Rows are points. Examples show where two turns around zero, p and q, send a point. Where does a point land after both, in the order given? Backwards means that the second turn is done in reverse. Each puzzle has new turns, and all numbers are rounded.

Turn p:
0.002; 0.025 -> 0.001; 0.025
0.039; 0.020 -> 0.038; 0.022
0.010; 0.000 -> 0.010; 0.001
-0.052; -0.045 -> -0.049; -0.048
Turn q:
-0.036; -0.003 -> -0.034; -0.011
-0.029; -0.033 -> -0.021; -0.039
0.011; 0.003 -> 0.010; 0.005
0.054; 0.033 -> 0.045; 0.045
Where do these land?
p, then q: 0.019; -0.007 -> 0.020; -0.001
q, then p: 0.032; 0.000 -> 0.031; 0.009
p, then q: -0.010; 0.016 -> -0.014; 0.012
q, then p: 0.017; -0.048 -> 0.030; -0.041
p, then q: -0.058; 0.039 -> -0.067; 0.021

Turn p:
0.001; 0.021 -> 0.014; 0.015
0.034; -0.046 -> -0.004; -0.057
-0.035; 0.025 -> -0.011; 0.042
Turn q:
0.008; 0.019 -> -0.021; -0.001
-0.065; -0.006 -> 0.033; -0.056
-0.016; -0.028 -> 0.032; -0.002
0.037; 0.025 -> -0.039; 0.023
0.036; -0.011 -> -0.006; 0.037
Where do these land?
p, then q: -0.004; -0.015 -> 0.013; -0.008
q, then p: 0.048; -0.015 -> 0.027; 0.043
q, then p backwards: -0.044; 0.029 -> 0.028; -0.045

Turn p:
0.058; -0.034; 0.001 -> -0.057; -0.004; -0.036
-0.039; 0.016; 0.023 -> 0.023; 0.013; 0.040
-0.015; -0.018; -0.044 -> 0.029; 0.013; -0.039
-0.004; 0.035; 0.021 -> 0.005; -0.022; 0.035
Turn q:
-0.011; 0.048; 0.000 -> -0.014; -0.043; -0.020
0.032; -0.024; 0.009 -> 0.034; 0.023; 0.004
-0.011; 0.007; -0.051 -> -0.017; -0.026; 0.043
-0.037; 0.053; 0.031 -> -0.036; -0.033; -0.052
0.014; -0.058; 0.011 -> 0.018; 0.056; 0.015
0.014; -0.026; 0.001 -> 0.015; 0.023; 0.011
Where do these land?
p, then q: -0.060; 0.036; 0.013 -> 0.056; 0.009; -0.043
p, then q backwards: 0.041; -0.031; -0.002 -> -0.043; 0.013; 0.024
q, then p: -0.027; 0.024; -0.020 -> 0.009; 0.040; 0.004
p, then q backwards: 0.041; 0.048; 0.008 -> -0.011; 0.050; -0.038
p, then q: -0.005; -0.032; -0.004 -> -0.009; -0.031; 0.003
p, then q: 0.009; -0.045; 0.005 -> -0.030; -0.035; 0.003

Turn p:
-0.008; -0.043; 0.004; 0.032 -> 0.037; 0.007; 0.023; 0.032
0.029; 0.054; -0.062; -0.012 -> -0.045; -0.001; 0.031; -0.069
-0.006; 0.021; 0.072; -0.005 -> -0.008; -0.043; -0.052; 0.032
0.014; -0.010; -0.010; -0.018 -> 0.011; 0.012; -0.006; -0.020
-0.030; -0.022; -0.004; 0.003 -> 0.004; 0.026; 0.005; 0.026
Turn q:
0.031; 0.043; -0.036; 0.014 -> 0.003; 0.040; -0.045; 0.026
-0.006; -0.029; 0.046; -0.026 -> -0.013; -0.045; 0.038; 0.004
0.012; -0.050; 0.023; -0.001 -> -0.016; -0.051; 0.001; -0.018
0.001; 0.006; -0.038; -0.034 -> 0.047; 0.001; -0.012; 0.017
-0.038; 0.031; 0.005; 0.047 -> -0.022; 0.055; 0.017; -0.029
Where do these land?
q, then p: 0.020; 0.011; 0.022; 0.043 -> -0.039; 0.028; 0.005; 0.024
q, then p: 0.038; 0.028; 0.017; -0.005 -> -0.011; -0.004; 0.040; 0.029
q, then p backwards: -0.061; -0.020; -0.009; -0.038 -> 0.046; -0.036; -0.029; 0.037
p, then q: -0.027; -0.047; -0.015; -0.034 -> -0.007; 0.050; -0.020; 0.037
q, then p: 0.030; 0.028; -0.016; 0.035 -> -0.044; 0.014; 0.031; -0.008

Turn p:
0.002; 0.026; -0.063; -0.024 -> 0.026; 0.013; -0.047; 0.047
-0.021; -0.061; -0.007; 0.025 -> -0.028; -0.007; -0.033; -0.054
0.047; 0.025; 0.030; 0.008 -> 0.029; -0.030; 0.044; 0.009
-0.026; -0.015; 0.017; -0.009 -> -0.020; 0.023; 0.006; -0.017
0.027; 0.007; 0.060; -0.008 -> 0.015; -0.003; 0.063; -0.016
-0.029; 0.018; -0.037; 0.008 -> -0.022; 0.004; -0.033; 0.032
Turn q:
0.023; -0.018; -0.007; 0.036 -> 0.004; 0.036; -0.024; -0.018
-0.027; 0.039; -0.022; -0.046 -> -0.033; -0.043; 0.018; 0.040
-0.002; 0.029; -0.048; 0.020 -> -0.044; 0.024; -0.013; 0.029
-0.011; 0.012; 0.090; -0.027 -> 0.032; -0.037; 0.070; -0.043
0.007; -0.046; -0.010; 0.016 -> 0.032; 0.018; -0.034; -0.002
-0.018; 0.009; -0.022; 0.020 -> -0.011; 0.023; 0.001; 0.025
0.028; -0.026; 0.019; -0.020 -> 0.020; -0.023; -0.017; -0.032
Where do these land?
q, then p: 0.018; 0.037; -0.039; 0.016 -> -0.047; 0.019; -0.016; 0.026
p, then q backwards: 0.030; -0.032; 0.059; 0.006 -> 0.014; 0.017; 0.070; -0.005
p, then q: 0.052; -0.036; -0.030; 0.000 -> -0.007; -0.026; -0.062; -0.017
p, then q: -0.049; 0.012; 0.003; -0.009 -> -0.015; 0.016; 0.037; 0.028
q, then p: -0.047; 0.040; 0.026; 0.002 -> -0.028; -0.010; 0.056; -0.022
q, then p backwards: 0.035; 0.011; -0.020; -0.021 -> -0.017; -0.019; -0.016; 0.035
p, then q: -0.040; -0.032; 0.002; 0.006 -> -0.010; -0.024; 0.016; 0.042
